Each row is a point. Each copy is the shape, with its points in the same order, turned, moved and blurred by noise. Some copies are also mirrored. Which?
In the rows, 128 means zero.

Shape, 9 rows:
[[ 66 110 130]
 [167 142 146]
 [ 96 163 141]
 [167 157 154]
 [ 82 118  83]
 [200 155 175]
 [123 144 115]
 [122 108 113]
 [194 114 142]]
Copy 1, 9 rows:
[[103  69  88]
 [151 144 162]
 [163  85 106]
 [157 128 169]
 [110 116  69]
 [166 143 201]
 [135 137 111]
 [105 132 118]
 [120 168 183]]
Copy 1 is: mirrored
Copy 2 (9 x 3):
[[134  65 103]
 [109 176 113]
 [ 86 107  90]
 [ 90 176 113]
 [150  90  62]
 [ 89 204 137]
 [113 135  80]
 [146 124  98]
 [138 199 129]]
Copy 2 is: only turned
Copy 3:
[[197 131 136]
 [ 98 143 112]
 [147 106 159]
 [ 97 136 124]
 [180  93 103]
 [ 56 163 119]
 [137 110 110]
 [165 132  97]
 [ 92 161  77]]
Copy 3 is: only turned

Shape, 8 rows:
[[149 129 110  39]
 [151 156 114  97]
 [148 119 161 137]
 [153 116 114 124]
 [115 154 139  49]
 [150 118 110 143]
 [157 118 119 135]
 [ 30 133 160 138]]
Copy 1, 8 rows:
[[116 148 188 188]
 [140 147 160 146]
 [108  98 128 123]
 [103 148 142 131]
 [161 119 159 203]
 [109 148 124 120]
 [106 143 132 118]
 [157 102  48 194]]
Copy 1 is: only turned
Copy 2, 8 rows:
[[162  58 180 117]
 [142  89 137 145]
 [171 143 113 123]
 [136 118 125 106]
 [174  87 190 156]
 [123 130 116 110]
 [138 125 114 110]
 [145 208 194 172]]
Copy 2 is: mirrored
Copy 3:
[[180  32 104 120]
 [143  69 137 141]
 [114 113 126  91]
 [118  84 107 122]
 [202  64 139 119]
 [105 101 102 133]
 [108  96 106 122]
 [196 190 124 125]]
Copy 3 is: only turned
Copy 4:
[[139  58  92 193]
 [135  79 128 141]
 [ 88 100  99 104]
 [ 93 123 113 151]
 [159  66  90 149]
 [ 87 132 135 142]
 [100 116 128 141]
 [188 164  74  74]]
Copy 4 is: only turned

Shape (9 x 6):
[[139 106 160 143 113  77]
 [161 183 127 119 121  71]
 [157  88 117  61  90 155]
 [133 117 101 116 146 171]
 [151 126 101 126 124 155]
 [132 109 123 108 122 150]
 [200 189 183 138 106  97]
 [ 61 103 175 190  69 131]
 [118 147 131 109 152 162]]
Copy 1, 9 rows:
[[167  99  80 126 173 109]
 [164 165 115 131 203 152]
 [ 60  90 125 124 184  97]
 [ 90 135 151 143 125 102]
 [100 145 131 132 140 114]
 [100 103 129 133 142 107]
 [151 140  68 181 208 180]
 [173  44  96  79  95 170]
 [119 120 163 157 139 126]]
Copy 1 is: only turned
Copy 2 (9 x 6):
[[114 156 138  92 173 106]
 [ 77 153 126  99 139 180]
 [197  95  97  97 122 127]
 [159 105 150 149  97 111]
 [152 136 144 132  97 127]
 [158 121 131 134 125 111]
 [124 199 128 107 170 211]
 [126 209 104 165 169  42]
 [138 112 135 168 128 130]]
Copy 2 is: mirrored
Copy 3 (9 x 6):
[[ 64  93  91 129 129 109]
 [ 99 117 123 199 117  82]
 [177 129  49 124 170 118]
 [160 148 132 107 176 107]
 [150 120 134 132 170  88]
 [144 126 109 111 152 113]
 [ 93  59 132 208 121 132]
 [ 85  63 135  44  79 118]
 [147 155 142 127 140 141]]
Copy 3 is: mirrored

Shape (11 x 6):
[[ 78 114 142 133 188 123]
 [154 170 152 104 124 110]
 [104 144  68 138 127 126]
 [153 187 181  55  89 148]
 [163 108 119 157 171 145]
 [145 126  65 127 122 129]
 [135 110  88 171  97 113]
 [153 152 121  96  86 150]
 [219  80 106 105 110 149]
 [155 170 109 189  97 150]
 [122  86  75 140  82 149]]
Copy 1 (11 x 6):
[[ 98 124 198 151 174 116]
 [ 71 117 105 123 109 104]
 [162 118 134 168 135  98]
 [ 39  79  81 148  73 146]
 [126 166 183 120 101 120]
 [164 118 139 141  95  93]
 [179 129 128 110 131 123]
 [115  96 104 143  78 135]
 [144 115 157  82  32 133]
 [152 174  90 146 113 140]
 [196  98 146 133 105 146]]
Copy 1 is: mirrored
Copy 2, 11 rows:
[[152 112 151 134  82 185]
 [104 110  90 167 146 126]
 [165 127 142 111 177 145]
 [124  69  60 199 140  80]
 [ 93 146 169 109 112 120]
 [144 155 141 111 168 115]
 [134 149 115  60 157 140]
 [142 106  95 127 155  84]
 [113 175 116 107 123  42]
 [ 88  96 124  80 192 119]
 [180 141 125  58 143 102]]
Copy 2 is: only turned
Copy 3, 11 rows:
[[127  90 187 155 165 132]
 [126 133 131 165  79 100]
 [150 150 182  94 110 144]
 [126  79  99 146  37  81]
 [ 63 153 165 140 140 137]
 [116 166 168  88 106 116]
 [132 182 129  96 141 152]
 [124 127 118 104  66 107]
 [ 46 170 111  87 109  76]
 [113 172 130 128  81 190]
 [122 151 126  47 134 140]]
Copy 3 is: mirrored
Copy 4, 11 rows:
[[ 61 150 168 130 157 166]
 [147 115 111 163 115 165]
 [120 148 122 113 171  96]
 [134 121  45 198 107 183]
 [ 92 145 161 132  89 107]
 [133 162 115 102 130  90]
 [118 104 123  72 129  97]
 [133 135  68 147 113 125]
 [128 158  91 104  32 107]
 [123  72 120 140 129  75]
 [ 95 138  79  73 122  89]]
Copy 4 is: mirrored

Shape, 14 rows:
[[113 149  83 155 129 123 107 102]
 [ 92  87 148 136  72 152  83 104]
 [124  91 141 117 119 121 156 175]
 [179 144 149 114 110  93 177 149]
 [121  78 117  74 146 120 130 188]
 [ 71  92 172 105 109 125 145 144]
 [ 82 178 172 105  77 173 100 118]
 [ 89  78 166 124 146 166 133 197]
 [177 128 144 139  96 153 135 104]
 [152 102  75 132  80 154 155 104]
 [141 149 113  57 112 167 124  97]
 [173 181 162 127 149 172 168 137]
 [ 75  80 185  62 125  96 145 111]
 [ 75 141 129 165  85 102  77  83]]
Copy 1 (14 x 8):
[[160 153 108 121 141 111 119  83]
 [163 117 131  71 180  83 139 165]
 [112  90 170 105  95 120 127 146]
 [ 75 105 147 139 115 155  79 129]
 [124  72 170 146  79  80 151 147]
 [157 123 183  96 111 114 127 186]
 [179 128 163 133 211 153 146 156]
 [128 107 194  94  97 110 194 154]
 [ 89 120  95 111 165 143 124 144]
 [134  84  71  99 121 130 109 130]
 [149 106  93 184 159 131 136 160]
 [ 82 140 134 155 136 200 155 133]
 [158 141 181 134 104  89  99 218]
 [180 169 140  85 184  91  93 114]]
Copy 1 is: mirrored
Copy 2 (14 x 8):
[[ 95 136 112 117 132 105 161 172]
 [179 172 141 123 153 119 104 195]
 [135 109 188 121 137 149 106 120]
 [ 89 136 165 120  98 199 116 108]
 [137  87 176 106 190 154 116 102]
 [145 118 166 128 145 127  53 146]
 [102 190 134 180 168 130  73 185]
 [165 110 200 160 166 103  92 106]
 [139 165 131 151 105 176 147 150]
 [136 112 147 131 119 175 170 198]
 [111 129  99 163 180 193 126 169]
 [ 88 145 136 206 107 168 133 101]
 [151 106 122 104 156 151  24 132]
 [114 182 112  94 127  85 106 201]]
Copy 2 is: only turned
Copy 3:
[[125  84 131  84 153 129 167 120]
 [ 74 131 118 151 142 108 108 137]
 [183 121 105 122 109 133  83 131]
 [211  82 148 139 144 167  98 113]
 [193 138  56 121 117 156 114 145]
 [137 149 122 140  80 144  92 150]
 [106  98 139 202  93 118 158 131]
 [169 149  74 128  72  95  95 112]
 [163 110 156 152 184 113 124 101]
 [160  99 141 112 191 103 129 174]
 [171 132 128 174 158 140 192 152]
 [221  94 154 158 129 110 161  76]
 [139 185 138 147  93 194 108 148]
 [ 57  85 150 113 133 150 135 119]]
Copy 3 is: only turned
Copy 4, 14 rows:
[[125 148 121 155 134 183 152  92]
 [ 57 112 115 127 121 128  93  68]
 [109 111 134 130 156 109  97 165]
 [172 128  93 140 172 123  75 164]
 [126 136 154  92 126  88 117 168]
 [ 64 114  93 104 151 111 115 153]
 [ 74  97  44 139  75 148 103 121]
 [ 69  65 161 114 133 115 119 184]
 [143  94  92 155 143 131  88  88]
 [145 127 117 186 154  90 128  72]
 [151 115  63 118  91 103 139 101]
 [179  58  76 142 131 155 108 148]
 [ 73 122  72  53 169  93 111 147]
 [ 67 163  90 130 142 195 110  76]]
Copy 4 is: mirrored

Shape:
[[121 140 112  91 168 128 102 125 164]
 [175 102 116 109 143 109 145 249 106]
 [122 145 128 143 121 116 101 130 122]
 [110 144 115 129 114 115 108 120  96]
 [219 144 129  53 144 119 130 138  87]
 [109 126 117 139 199 122 120 155 126]
 [112 116 163 133 115 121 113 128  89]
 [118 138 123 144 122 218 116 163 102]
 [108 140 114 140 131 146 131 115 175]
 [135 108 146 122 156 110 116 125  93]
 [113 129 124 143 131 109 129 128  86]
 [119  97 135 113 116 113 109 115 131]
 [130 144 217 125 130 114 109 121 137]
 [112 124 196 148 121 126 142 114 113]
 [165 103 115 149 122 113 108 143  90]]
Copy 1:
[[ 89  98 135 123 113 112 105 158 162]
 [124 154 105 119 118   7 166  92 189]
 [122 123 161 104 118 126 150 139 113]
 [120 135 153 117 133 118 138 131 103]
 [132 137 138 187 139  23 110 174 133]
 [ 80 115 121 130 145 127 158 113 171]
 [156 113 137 107 153 109 148 124  93]
 [ 96  74 180 142 117  84 166  72  98]
 [106 102 150 131  87 152 121 111 132]
 [127 118 109 135 157 110 153 140 120]
 [122 143 128 129 144 118 151 119 103]
 [126 105 112  99 119 111 120 142 105]
 [192  79 163 115 156 124 143 148 136]
 [186  93 135 129 150 135 142 112 110]
 [132 138 111 129 103  88 180 140 100]]
Copy 1 is: mirrored
Copy 2, 15 rows:
[[ 85 136 158 142 121 155 147 114 143]
 [137 179 135 213  94 105  46 107  93]
 [136 136 134 110 149 138 132 107  96]
 [145 132 130 107 159 151 119  97 103]
 [ 67  93 158 179 169 115  41 110 128]
 [125 173 181 129  92 142 118 130 111]
 [143 161 120  95 169 120 101 118 113]
 [160 141 151 117 111  63 124  57 126]
 [127 112 111 113  97 131 153 115 127]
 [117 155 154 106 145 132  84 118 113]
 [162 141 144 106 142 146  95 119 105]
 [105 145 103 109 146 151 112 107 123]
 [ 97 155 111 118 186  89 136 157 100]
 [135 151 112  77 160  89 115 152 114]
 [130 145 134 120 134 127  70  93  75]]
Copy 2 is: only turned
Copy 3 (15 x 9):
[[124 180 136 130 139 158 117 131 122]
 [172 152 122  24 180  86 145 178  67]
 [166 113 130 125 119 125 130 136 144]
 [178 121 121  98 105 136 121 117 146]
 [205 207 134 103 143  62  90 114  89]
 [126 145  97  97 165 142  94 157 136]
 [172 121 117 106  84 102 110 159 150]
 [162 150  38 113 100 121 174 151 125]
 [110 141 119 135 116 139 151 120 152]
 [157 137 115 106 121 100  76 153 138]
 [167 123 113  88 118 115 101 131 155]
 [138 122 145 105  95 114 103 137 112]
 [155 155 154 141 106  89 125 185 182]
 [141 131 128 111  83  74 120 164 185]
 [177 103 110  94 136  85 110 133 107]]
Copy 3 is: only turned
Copy 4, 15 rows:
[[123 142  80 119 161 147  96 152 110]
 [117  60 148  30 150 141 183 164 124]
 [137 111 108 137 116 115 135 126  96]
 [140 116 110 136 102  90 128 137  99]
 [158  97 157  38 150 107  63 115 100]
 [103 130  73  91 109 151 141 150 134]
 [157 105 147 143  86 118 124 147 116]
 [213 129  98 114 136 109 175 148 159]
 [123 152 101 159 165 126 134 132 127]
 [127 103 128 111  90 132 105 136 131]
 [124 114 120 128  88  93 139 138 116]
 [122 102 131 158 125 125 105 151 123]
 [161 143 157 144 105 183 115 121  87]
 [147 144 164 155  80 148 135 129 132]
 [134  67 124 111 113 106 133 111 125]]
Copy 4 is: only turned

Shape:
[[142 127  75 109 111 105 181 163 142 130  93]
 [ 95 186 176 131 103 129  69 116  86  84 155]
 [ 98 136 136 134 155  78 135 168  89 198 203]
 [190 205  92 150 122 119 135 104 121 101  98]
 [141  85 171 135 107 156 123 123 123 106 117]
 [161 104 135 131 139 116 163 119  72 174 142]
 [141 178  70 153 175  67  84  89 165 134 125]
 [177 177  99 149 121 140 100  97 154 176 134]
 [114 173 180 117 149 156 144  67 158 178 126]
 [114 162 167 117 131 109 167 137 171  76 176]
 [116 195 120 138 185 135 103 180  97 152 196]
 [160 160 163 149 157  89 145 174  87  79  90]
 [ 70  90 129 140 158 156 142 103 142 107  92]
 [126  91  88 109 174 101 143 115  86 133 105]
 [153 129 100 101 197  71 119 147 127 155 102]
 [117 152 165 115 136  85 125  95 141 148 103]]
Copy 1 (16 x 11):
[[176 145 122  94 116 128 143 110 172 160  77]
 [ 62 151  76 124 127 119  53 120 109 129 189]
 [ 87  49  58  61 187 106 126 131 168 131 121]
 [133 163 108 109  84 135 113 182  85 177  99]
 [159 131 143 139 137 102 114 109 128  87 166]
 [126  96 101 122 170  91 167 138 118 116 107]
 [106 110 126  22 119 176 105 132  69 187 108]
 [116  99 124  83  94 165 158 166  99 140 145]
 [150  89  71 135 144 183 144 116  88 162 192]
 [155  99 107 138 150 152  38 125 152 159 136]
 [ 79 112  70  58 188 138 103 190 166 160 163]
 [174 172  74  94 153  85  64 155 114 125 103]
 [170 141 149 101 172 112 120  62 117 167 181]
 [130 146 132  80 195 106 154  96 110 148  93]
 [146 139 107  37 184 160 133 130 115 127  79]
 [143 110  71  99 133 157 106  91  86 130 133]]
Copy 1 is: only turned
Copy 2 (16 x 11):
[[ 56 128 117 126 141 183 138 104  93 105 154]
 [215 138 148  91 167  99  89 101 139 137 150]
 [113 107 125 168 213 100 170 141 142 179 103]
 [161  95 149 128 102 182 113 128  55 102 163]
 [129 158 104 128  90 100 111  98 156  93 132]
 [102 148 121 166 113 114 149 142 103 153  92]
 [195  85 109 144 165 214 180 126  97  90 124]
 [170 108 113 162 132 145 159 175  87  83 171]
 [160 132  95 123 128 149 104 221 165 115 134]
 [116  87 155 113 170 143  74 123 169  83 114]
 [151  49 115 110 198  87 151 142 104 159 125]
 [127  80 159 102  88 153 122  72 128 166 130]
 [126 147  36 103 127 161 100 103 157 108 111]
 [108 151  87 115 129 165 166 103  94 136  77]
 [115 102 117 107 135 180 213 125 117 133 105]
 [153 147 131 122 134 181 141 149 166 129 137]]
Copy 2 is: mirrored

Shape:
[[185 163 139 157 102 155 179 106  99 121 146  84]
 [ 88 180 172 108 139 119 104  96  81 163 182 106]
 [180 140 150 146 185 136 108 127 145 123 135 144]
 [123 112  80 167 160  82 179 123 134 101 128 131]
 [117  93 169 123 163  93 102  88 134 138 128 114]
 [152 165 125  84  91 109  84 118 144 104 129  72]
 [104 122 151  94 167 148  76 158 125 159 120  93]
 [103 146  87  80 167 139 132 180  55  87 149 145]
 [113 145  87 113 128 137 103 116 119 136 145  88]
 [124  85 154 190 100 128 154 184 119  93 193 137]
 [179  65 153 154 175 151 181 114  95  83 159 170]
 [154 145 111 114  77 148  77 143 117 107  90 174]
 [155  97 146 166 125  98 119 111  94 174 175 143]
 [157  83  77 171  80 125 162 185 148  64 165 153]
 [118  88 142 112 160  51  93 126  48 144 181 148]
 [158 168 133 132 105 160 136 190  71 118 101 146]
 [ 94 128 125 179 151 147  79 152 114 101 140  71]]
Copy 1, 17 rows:
[[171  96 110 148  89  60 120 140 120  79  73 157]
 [148 153 147 147 165 151 138  98 164 100  55 208]
 [128  32 144 119 150 115 142 143 145 131 113 169]
 [178 107 169 148 147  93 107 154 112 158 138  97]
 [133  93 127 165 132 161 122 106 175 168 128 162]
 [ 89 121 148 157 104  86 174 107 199 114  68 127]
 [ 77 116 115 153 155 164 162 165 159 145  82 165]
 [150 164 142  67 179 118 144 199 161 138  72 120]
 [117 156 161 151 125 113 164 152 146 125  98 158]
 [176  87 116 133 144 156 114 160 134  46 134  86]
 [205  49 111  73 104 132  95 171 136 133 143 139]
 [ 72 127 105  80 137  73 149 125 160  99 143 132]
 [184 103 109 150 150 137 157 110 142 107 160 172]
 [161  95 144 105 111  98 145 167 118  70 163  36]
 [205 138 114 128 192 158 158 117 205 151 138 151]
 [115 114  75  94 165  67 131 172 134  83  88 129]
 [110 113 163 181 157 137 122 198 174  90 111 149]]
Copy 1 is: mirrored
Copy 2, 17 rows:
[[109  87 158  44 173 136  92  94 108  97 139 109]
 [144 136 106 131 160 116 125 175  77 141 158 152]
 [113 105 161 147 127 136  97 153 154 115  98  93]
 [130  83 173 127 122 141 127  50 113 115  68 173]
 [117  97 135 173 123 164 138 128 109 169 131 117]
 [143  70  71  98  87 145 123 140  99  79 144 114]
 [180 141 134 169 103 163 113 156  92 118 134  84]
 [207 132 128 122 152  84 122 120  77  90  50 131]
 [151 125 140 114 101 147 139 130  78  83 120 136]
 [114 158 108 126 179 184  95  44 137 107  58 143]
 [ 83 107 172 127 184 132 122  76 130 161  38  85]
 [150 149 110 103  68  95 138 100 152  76 112  84]
 [ 73 157 139 151 130 127  97  86  94 141 136 121]
 [109 129 123  92 119 162 103  32 143  55  15 139]
 [108 143 105 203 131  90 117  92  48 146 103 134]
 [180 150 137  88 151  81  91  86 129  75 110  97]
 [170 133 148 164 158 186 157 118 103  59 123 121]]
Copy 2 is: mirrored
